Each point is reached from the start by the listed moves, each made once or not at all, plus a little noise. Is the number of moves made odd or even? Then give how often each move was made.

Moves:
(1): [ 15.0  13.2 -22.0]
(2): [-15.3  -7.2 -11.4]
(3): [-34.3  22.9   6.6]
Start: [3.4 6.6 2.1]
Points:
[ 19.7  19.2 -16.7] -> odd (1, 0, 0)
[-26.9  34.7 -21.4] -> odd (1, 1, 1)
[  1.3  11.8 -31.9] -> even (1, 1, 0)
[-44.6  24.3  -2.2] -> even (0, 1, 1)

Moves:
(1): [ 10.8 -15.3   5.2  -8.6   2.2   3.3]
(2): [-24.0  -4.5  -8.6   1.4  22.3 -29.1]
(3): [-11.4   2.5  -0.2 -21.8  -2.1  13.4]
(4): [ 15.2   1.5 -15.8 -13.5 -17.7  -6.3]
(5): [  9.8  11.7   7.3 -10.3  -4.5 -10.2]
(6): [  2.7   8.1 -13.4   0.3  26.1   1.5]
Start: [-26.9  22.9  -7.9   5.7  -7.6  15.3]
Points:
[ -5.8  20.7  -7.4 -49.5 -26.5  14.6] -> even (1, 0, 1, 1, 1, 0)
[-44.8  31.9 -47.5 -27.5  22.2  -8.6] -> even (0, 1, 1, 1, 0, 1)
[-30.7  16.4 -44.2 -40.2  25.2  -4.8] -> odd (1, 1, 1, 1, 0, 1)
[ -2.9   9.2 -21.6 -15.4 -23.6  16.1] -> even (1, 0, 0, 1, 0, 0)
[-22.8  12.9 -42.2 -14.2  20.3 -20.3] -> even (1, 1, 0, 1, 0, 1)
[-18.8  37.5 -39.7 -30.9  -2.1  24.7] -> odd (0, 0, 1, 1, 0, 1)

Moves:
(1): [ -0.4  -1.1   4.6  -6.2 -19.3  11.0 -10.0  -5.2  18.8   4.8  -9.0]
(2): [15.5 13.4 10.1  7.2 -6.9  8.3 -6.7 -1.1  8.1  4.0 25.7]
(3): [ 21.8  -1.9  11.9 -12.7   0.6  15.1   4.5  -0.1 -20.8  -0.5 -23.4]
(4): [ -8.0  14.7 -30.4  16.1 -16.0   1.7  -2.2   6.6  -3.2  -9.4  -4.7]
(5): [ 21.3  -0.1  -4.5   6.4   2.8 -43.0  15.9   1.0  -0.7  -9.4  -9.3]
(6): [ 13.2  -7.6 -14.0  -3.6  10.2 -11.4  -0.6  20.4   2.0   3.9  -1.4]
(7): [ -1.0  -0.9   3.8  18.6  -1.1   4.0 -18.8  -4.1  -9.9   0.8   0.0]
(8): [  0.6 -30.5  23.4  -2.1  -6.1  42.1  -4.8   5.4   3.7 -10.2   7.4]
(9): [ -1.5   0.2   6.0 -16.1  -6.9  -7.2  -1.8  20.1 -11.4  -0.5  -9.9]
Start: [  1.5 -22.0   2.0   6.5   2.0   1.2 -22.3   8.9  14.0  -5.7  -8.3]
Points:
[ 15.1  -9.6 -27.5  22.8 -30.2 -29.5 -18.9  11.4  28.7 -20.3 -34.1] -> odd (1, 0, 0, 1, 1, 0, 0, 0, 0)
[ 49.1 -19.4  18.3  -0.9  -4.0  11.4 -45.3  43.3 -16.8   4.7 -17.1] -> odd (0, 1, 1, 0, 0, 1, 1, 0, 1)
[ 64.2 -38.2  16.0  14.8 -42.3  21.4 -48.5  52.0  -0.9 -22.3 -34.9] -> odd (1, 1, 1, 1, 1, 1, 1, 1, 1)
[ 36.4 -60.8  14.2  -5.5   1.4 -16.9 -13.0  54.2   5.8 -24.0 -21.5] -> even (0, 0, 0, 0, 1, 1, 0, 1, 1)
[ 13.7 -60.7  10.1   2.3   3.7  34.1 -29.4  34.9  21.4 -12.1  -2.5] -> even (0, 0, 0, 0, 0, 1, 0, 1, 0)
[ 29.3 -16.0 -38.0  37.7 -21.7 -35.1 -35.6  24.8  22.8 -17.1 -31.4] -> odd (1, 0, 0, 1, 1, 1, 1, 0, 0)
[ 49.8 -17.0  13.8 -19.7  -2.3   5.0 -27.8  46.8  -4.9  -0.5 -15.8] -> even (0, 1, 1, 0, 0, 1, 0, 0, 1)

Moves:
(1): [ 19.4  -9.0  -1.4  -3.2 -18.9   1.6 -12.1   0.8  22.2  -8.6  14.3   8.0
   7.9   2.7]
(2): [-12.6  -1.1 -29.4   4.7  -1.0  -1.7 -11.0  12.8   7.2  -3.9   0.4  16.1
   1.1   6.3]
(3): [-12.4  -6.1  16.0 -19.0   2.9   2.2   9.0   5.7  17.1  18.6 -23.7 -15.8
  -4.2   6.1]
(4): [ 10.7 -15.3  -0.5   1.7   5.8 -10.1  -3.4   0.5  -1.8 -15.7  -1.4   1.8
   1.0  -9.9]
(5): [ -5.3   1.7   1.9  -2.9 -17.2  11.5  -3.9  -0.9   8.6  -6.5 -10.3  -3.7
  14.3  -0.5]
(6): [ -1.0   9.5  19.4  19.7   0.1  -3.8 -21.0   7.9   6.5  -4.6  -3.3  -1.4
 -25.7   7.4]
(7): [-7.9 -8.0  1.9 11.1 12.9  7.3 -5.2  4.4  4.4 -2.6 -2.9  7.1 -5.9  1.2]
(8): [  1.9   7.2   5.8  -2.8  -1.0 -22.5 -19.1  -2.1  -5.6  -1.8  -0.5  22.7
   7.3   7.6]
(9): [-12.9  16.4  -2.5   6.0  -3.3  10.3 -14.8  -0.3   2.6  -6.4   7.6 -11.1
   9.3  -2.6]
(10): [  7.0  -1.7   4.3  -2.7 -12.7  -5.7 -13.8   4.5  -1.3   9.5   0.4  -0.5
   0.6  -0.9]
(11): [-14.3 -19.4  11.1 -10.7 -12.0  -8.3 -27.8   7.5 -29.0   9.2  -2.4 -15.2
  -4.1   0.7]
(12): [-13.4  -5.3  11.5 -12.3  -3.1   3.1  -1.7  -4.0   7.8  -5.9 -10.4  20.6
  -0.2  -6.3]
Start: [ -7.2 -10.5  -6.0  -6.1   8.2   0.4  -2.6   5.9  -1.7  14.1  -4.2  -4.6
  -0.2   7.1]
Points:
[ 19.0 -26.5  -1.0 -12.8 -23.0 -18.3 -40.9   4.4  21.6 -18.3  -0.7  25.3
  30.1   7.1] -> even (1, 0, 0, 1, 1, 0, 0, 1, 0, 0, 0, 0)
[-16.0 -18.3 -13.8 -29.9 -27.3  -8.9 -40.2  21.8  47.8  12.3 -24.2  22.2
  26.7  30.1] -> odd (1, 1, 1, 0, 1, 0, 0, 1, 0, 0, 0, 0)
[ -0.8 -43.2  50.5 -25.4 -45.6 -34.9 -94.9  30.3  15.4  14.3 -31.5  -9.3
  -3.4  20.7] -> even (1, 0, 1, 1, 1, 1, 0, 1, 0, 1, 1, 0)

Moves:
(1): [  7.5  17.5   5.4  -4.5  23.9   2.4   8.7  -1.1 -16.6 -25.6 -36.9 -14.4
 -27.1  -4.9  23.2  26.1  16.2   8.1]
(2): [  0.7   4.1  -4.3 -28.7  -3.1  20.6   8.7  -3.4  -0.6  -1.7  -5.8 -11.6
  -7.2   0.2 -24.8 -13.8  -1.2  20.3]
(3): [-23.2  -8.3  -8.4 -15.6   3.8 -14.4  -7.0  20.4 -12.5  -9.7   9.1  21.0
   9.2  -7.8  11.7  -8.8 -12.3   6.0]
(4): [ 12.5   2.3 -13.7  -0.1  11.8   8.4  -1.7   2.0  -7.7   9.4   4.7  -6.9
  -4.8 -11.7   0.0 -16.1   3.0  17.0]
(5): [ -2.1 -17.5  -1.1  11.3  -2.8  -0.1  -4.3  -5.2   4.2   4.7 -10.8  22.4
  -0.5  -5.4  10.6  -4.4   0.3   5.2]
(6): [ -7.4  -4.5   6.1   5.9  13.8  19.0 -10.9  -2.9  20.8 -10.7  -5.2   4.2
   3.8 -29.4  -2.3  -0.9  31.8   2.5]
(7): [-23.8  31.3   9.3  15.4 -20.0   5.8  22.0   1.2  30.9  -7.8 -10.4   0.0
   9.7  -2.0   9.9 -17.3   4.2   0.4]
(8): [ -3.8  -7.4   9.4  -7.1  20.7 -18.3   4.4   0.0  -5.2  15.2   6.0   0.2
   2.7  -9.7  -7.2  -0.1  12.6  -0.5]
(9): [ -1.5  14.6  -5.5 -16.1  -3.3   4.4   2.0 -14.2  -1.6  14.5  -4.1   3.9
 -14.4  17.8  -4.2   9.2   6.7  -8.4]
(10): [  1.9   8.9  11.4  17.5   9.3  -6.6 -12.2   9.2   3.6   4.6 -24.2  33.5
 -16.1   3.7  -6.5  15.7  -1.8  18.4]
(11): [ 21.3 -15.5  -5.1  24.2 -32.7  -6.9  -1.3  -0.1  28.6 -26.2  -6.1  -1.6
   2.3  16.6 -11.4 -18.9  15.3  12.1]
(12): [ -6.4 -12.6   5.0  -6.7  16.7 -13.2  -7.9  -3.8   0.7 -17.0  12.1   2.4
 -22.3  -0.3 -20.2   6.7  -8.2 -17.0]
(13): [ -8.6  -8.3  -2.5  17.3   8.3   4.6   2.1   1.9  -7.1  -3.7   0.8 -12.3
 -16.4  15.9   0.2  22.9  -2.8  -0.1]
(14): [  4.1 -30.0  -7.5  21.3  -1.6  -8.1 -10.3  20.9  11.1  16.8  -6.5 -16.4
  11.7   1.6  31.5   1.8  -6.3 -30.1]
(15): [  6.7 -12.1  20.5  -5.8  12.3   0.5 -14.8  -4.0  13.2 -11.8  -0.7  -3.6
  -9.8   0.4   5.6  14.0  -0.6  19.5]
(16): [ -1.7  -4.8   6.1 -14.7  15.1   1.3  13.8  13.1   9.2 -14.0  -2.5  20.7
  -4.0   7.6   1.9  -0.2  -2.7   2.8]
(17): [  2.4   8.8   5.9 -12.6 -11.4  33.6   8.3   2.8 -11.5  -1.3  -1.5 -14.4
  34.1  20.0  15.1 -55.8  16.8  -1.5]
(18): [-30.7 -16.9 -26.4  -2.5  12.0 -16.7 -10.1 -20.1   7.1  -1.1  -5.0  13.1
   8.0   8.0  -2.4  21.3 -11.9 -17.4]
Start: [ 13.4 -15.2 -28.8 -15.9   2.6  18.3   4.4 -27.8  16.9  -0.2  19.5 -15.2
  -8.7 -12.3   6.2  -0.2 -15.8   8.6]
Points:
[-42.4 -11.7 -35.5 -46.8   8.0  50.5  22.7   5.6  76.0 -10.9  -3.3   6.3
  -0.3 -22.9  30.7 -32.1   5.4   1.0] -> odd (0, 1, 1, 0, 0, 1, 1, 0, 1, 0, 0, 0, 0, 1, 0, 1, 0, 0)
[-41.9 -20.8 -39.9 -79.5  60.1  73.1  -7.3 -47.1   5.7 -52.5 -30.5 -28.6
 -28.7   8.2  27.9  15.0  27.6  38.4] -> odd (1, 1, 1, 0, 0, 1, 0, 0, 1, 0, 0, 0, 1, 0, 1, 0, 1, 1)
[-13.4 -74.4 -12.6  17.9  80.9  49.4 -25.0 -12.4  51.4 -41.8 -71.0  14.7
 -24.8   6.6  82.7  39.1  23.8  17.9] -> even (1, 0, 0, 0, 1, 1, 0, 0, 0, 1, 0, 0, 1, 1, 1, 1, 1, 1)
[-25.7   9.7   3.2 -34.9  48.1  37.6  19.5   6.0  29.6  -5.2  -4.3  27.7
 -18.1  22.6  30.7 -34.9   7.7  60.3] -> even (0, 0, 1, 1, 0, 0, 1, 1, 1, 1, 0, 0, 1, 0, 1, 1, 1, 0)
[  9.6 -46.5 -58.8  -0.6  48.4  11.2 -19.2 -55.4  50.2 -72.1 -17.2 -19.5
 -49.0 -35.1  -8.1  17.4  29.2  14.2] -> even (1, 0, 0, 1, 0, 1, 0, 0, 0, 0, 1, 1, 0, 0, 0, 0, 0, 1)

Moves:
(1): [  2.0   0.2   4.6  11.2   5.8  -6.2  -0.1   0.9 -10.5   2.6  -9.4  -6.0
   6.6   4.0 -14.6   3.7  -0.6   2.2   3.5  12.5  -2.4  -4.1  -1.4  -4.0
 -13.3   2.9]
(2): [ -8.8  -2.3  -0.7  -7.3   1.9   6.6  -6.3 -15.1  16.1  19.1  -3.1   6.8
  -5.4  -8.5  -2.4   9.1   4.8  -9.1  -7.0   7.6   5.0   0.8   0.2 -11.9
  13.9   7.0]
(3): [ 18.7 -28.1   0.6 -18.2  11.2 -14.7 -10.3   6.7   2.7 -12.2   4.8 -23.2
 -11.2  14.2   7.9  -5.8   7.9   4.8 -17.4 -18.6 -22.4  -4.0 -18.9   6.1
  13.1   1.2]
(4): [  2.6   0.1   3.0  17.9  -3.2 -21.5   9.9 -11.0   5.8  11.8  15.0  10.0
  -7.1 -10.1   6.6   5.4  15.1   2.4  -6.1  -1.5   5.7   4.5  -7.3   5.3
   2.2  -3.4]
(5): [  3.1  11.8  -0.4   9.6  -4.1  -0.8 -12.2   2.4  21.0  32.3  -0.5   6.0
  -9.8 -14.1   4.3   7.7   8.1  -4.2   9.7  -3.7   1.2 -28.7 -10.4   5.0
  16.6  -8.8]
(6): [  3.4 -16.2 -13.9   4.9   3.6  -2.7   1.5   4.9  22.8  -2.5   7.9   3.2
   3.6 -12.2  -0.9 -14.2  -4.2  -1.9   1.4  -2.2  -5.4  -0.3   4.0   1.5
  -2.8  -2.5]
(7): [ -1.0  10.2  19.9   7.1  13.0  -9.0  -3.8  -2.5   5.2   7.9   5.2 -14.3
  -5.9  12.5  -2.4  14.1  12.8  -4.0   6.8   5.6  19.3   6.5  -0.1  -9.7
  -6.5   1.9]
(8): [  9.0   6.9 -12.6  -0.2  -3.0  -0.8  -4.4  -6.6   7.8  -4.4  -7.0  16.2
 -13.3  -5.3   0.1 -19.2   6.5   9.6   2.7  -5.5  10.3  -2.6 -18.0   4.1
  -2.7  12.6]
(9): [  1.3  -1.0 -17.4   6.7   7.8   9.6  -7.4   9.4   2.1   5.7   3.1  -8.9
  -3.2 -20.7   9.2   9.2  16.4 -23.2  -6.4  -0.2  -0.3  -2.0   8.9  -4.4
 -13.1   9.3]
(10): [ -0.1 -17.3   7.7   5.2  -5.6  -8.8  10.4 -35.3 -12.5 -13.9  43.1   8.4
  -8.2  10.9  12.4   5.6   5.6  13.0  -1.3  16.6 -10.3  -8.7 -21.9  12.0
 -14.3  -6.5]
(11): [  2.2 -14.5   9.4   9.8   3.8   8.1 -10.7   6.5  11.5   2.7  -4.2  -1.4
   8.6  24.3   5.5 -24.7  -0.8   2.2   0.0   2.7 -13.3  -9.6   7.3  -0.7
   2.7  23.4]
(12): [  6.2   1.6   4.0  -5.4   7.4  -6.6  -9.3  -7.9  -1.7 -10.7   9.7  -4.9
 -11.0   6.5 -10.1   9.9   1.7   9.4  -6.3   8.3   9.3   6.8   6.4  -8.8
  -9.7   4.6]
(13): [ -4.7   1.6   5.5  -7.0   3.6  16.4   9.1   3.3   3.5   2.4  15.6  -8.9
 -17.7   6.8   1.4  10.1  -8.2   8.3   2.8   1.3  -0.4   5.5  -5.7  -1.0
   8.4  -4.6]
(14): [ 15.1  -2.4  13.6   2.0  -1.3   9.9 -13.3 -15.3  -1.5  18.9   7.7   0.9
 -10.0  17.2  20.6 -22.0  -8.9  -4.1   0.1  -1.8  -2.8 -20.7 -15.4 -19.4
   2.1   6.7]
(15): [-18.4  10.1  -5.5 -10.9 -11.8  20.3 -24.5   7.3   0.3  13.0  -1.7 -22.3
   1.9  -2.0  17.6  16.2 -10.0  20.9 -10.6  -3.6   1.6  -6.1  -4.4   4.5
  -4.8   7.0]
(16): [ -8.3 -15.2   2.2  -3.4  12.9   2.3  -5.5  -1.1  12.6  14.3   7.8   2.0
   7.2   2.3  -6.5   0.5  13.2  16.2   6.7   2.2 -10.9  -1.9   3.3 -14.2
 -13.8   5.0]
(17): [ 18.3   9.0  12.2 -14.9  -5.3   0.9   0.0  -5.2  -2.2  -4.8  -6.6 -15.0
  -9.0   8.2   3.6  -9.3  -3.0  -1.6 -18.1   4.0 -22.4   0.9  -6.3  -3.5
   9.7 -12.0]
(18): [  4.8  -0.7   8.1   7.0 -15.8   6.8   4.2  -6.3   2.8   6.4   9.4  21.1
  11.5   3.8  -4.7  -1.1 -15.8  -6.2  -9.2   7.5  -4.8   3.8  -3.6   2.5
 -19.1  -6.4]
(19): [ -5.4  -1.7   1.0  -6.1  26.3 -17.0  12.5  15.1   0.8 -13.0   1.9  11.5
  15.3  -7.8   4.8 -22.1  14.3  11.9 -15.0  -4.5  20.2   6.3  -1.5  -9.7
  -2.8   8.2]
(20): [ 15.4  -5.5  -3.4  -1.3   8.9 -14.0   5.3   4.4  -7.8  26.0   4.5  -3.6
  11.6   1.3  -6.0  -0.1   6.9  -6.8 -12.2   1.4 -14.6   2.0  17.4   3.4
 -16.7  -4.7]
(21): [ -0.2 -19.7  -2.0  -6.1   6.0   2.1  -0.6  16.5  19.9  10.6   6.8   2.3
 -10.0  -0.1  -4.4   8.4   1.5  24.3   5.7  10.2   2.2  15.0   1.9   8.0
   6.1 -23.6]
(22): [ -5.3  16.8   1.4  18.7  -7.8 -16.4 -10.9  26.6  -2.3   6.8   2.1  -1.1
  -6.2  10.2   9.6  -5.4 -13.2 -16.2  -1.9 -12.3  -0.1   0.2   4.9   4.6
 -21.8  -7.5]
(23): [ -1.5 -11.5  -3.5  -7.6 -36.0  -2.2  29.9  -6.1   3.0 -11.9 -15.6   4.8
  -0.4   8.3 -11.9  14.3  -5.6  -7.3  -0.1  11.9  -1.0   0.9  13.8  -2.0
  27.9   4.7]
(24): [ -2.7   5.3  -4.2  17.3   3.8   9.8  -4.5  -0.5  10.7  -6.2  10.2   0.1
  -5.0  15.2  -1.0  -7.9  -2.2  -7.2  18.1  11.1  12.1   1.0  10.4 -19.4
  11.1  -0.6]
Start: [-17.5  -2.4  13.1  -1.2  -1.4   4.6  -7.6 -12.2   2.3   0.6  -9.5  -8.5
   5.2  11.6   7.7   9.1   1.6   1.6  -2.8  10.4 -28.8 -10.0 -15.5  10.1
   7.9   6.4]
Points:
[ 27.1 -38.9  68.2  48.7  44.0 -67.3 -42.9 -15.5  73.9  30.9  78.4   3.9
 -41.2  85.8  18.3 -31.7  52.5  56.3 -25.0  45.5 -35.3 -25.3 -70.0 -10.3
 -33.1  -2.9] -> even (1, 0, 1, 1, 1, 0, 1, 1, 0, 1, 1, 1, 0, 0, 0, 1, 1, 1, 1, 0, 1, 1, 0, 1)
[  6.5 -39.3   5.0   4.1 -18.3 -22.0 -27.6 -15.8  33.0  76.7  17.4 -32.5
   1.5   5.5   1.1  69.8  38.0  10.6 -51.9  28.4 -67.1 -39.4 -12.3   3.3
 -22.8  18.4] -> odd (1, 0, 1, 1, 1, 0, 0, 0, 1, 0, 0, 1, 0, 0, 1, 1, 0, 1, 0, 1, 0, 0, 1, 0)
[-46.5 -40.1   4.4  34.9  33.1  -5.7 -42.1  21.9  27.3  16.8  41.4 -24.1
  29.4  21.1  45.1 -22.2  22.9  25.9 -26.8  20.7 -50.4 -35.6 -16.3   0.0
 -74.1  45.8] -> odd (1, 0, 0, 0, 0, 1, 0, 0, 1, 1, 1, 0, 0, 0, 1, 1, 0, 0, 1, 0, 0, 1, 0, 0)
[ -9.4  -6.2   8.8 -12.2 -33.1  13.8  13.6  30.2  26.0   9.4  -4.9 -36.4
 -41.2  22.6  14.9  35.7  -9.0 -14.5 -22.0  24.7 -51.0  12.2   1.1  10.5
  22.9 -28.1] -> even (0, 0, 0, 0, 0, 0, 0, 0, 1, 0, 0, 0, 1, 0, 0, 0, 1, 0, 0, 0, 1, 1, 1, 0)
[ -7.2 -21.0  87.0   5.1   3.6 -10.5 -17.1 -62.6  36.0  52.8  58.9 -38.0
 -32.8  77.9  39.9  19.7  34.9  66.1 -30.9  61.2 -34.9 -58.1 -59.2 -35.9
  12.1  34.6] -> even (1, 0, 0, 1, 1, 0, 1, 0, 0, 1, 1, 1, 1, 1, 1, 1, 1, 0, 1, 0, 0, 0, 1, 0)
[ -3.7  -7.0  25.9  25.1  30.6   9.0 -44.1  -2.3  16.3  26.8  71.5 -22.1
  -6.0  68.4  29.4 -25.2  11.1  34.1 -51.0  52.5 -54.2 -18.5 -19.9 -25.0
 -92.5  38.2] -> odd (1, 0, 0, 0, 0, 0, 0, 1, 1, 1, 1, 1, 1, 0, 1, 1, 1, 1, 1, 1, 0, 1, 0, 1)
[-11.7 -15.7  33.0  -2.4  13.5  37.8 -39.6 -56.8  43.9  72.8  72.3 -24.0
 -57.5  59.6  43.1  24.3  11.5  47.3   2.1  52.7  -6.2 -17.4 -51.5 -19.9
   4.3   1.6] -> even (0, 1, 0, 0, 0, 0, 1, 1, 0, 1, 0, 0, 1, 1, 1, 0, 0, 0, 0, 1, 1, 0, 0, 1)
[ 10.7 -15.1  65.8  23.5  27.5 -31.0 -14.7  -7.6  16.9  51.6  64.2   0.4
   3.2  68.5   7.6 -16.0  12.1  28.9 -43.8  45.2 -76.3 -37.5 -27.8  -3.2
 -67.4  -1.2] -> even (1, 0, 0, 0, 1, 0, 0, 0, 0, 1, 1, 1, 1, 0, 0, 1, 1, 1, 1, 1, 0, 1, 0, 0)
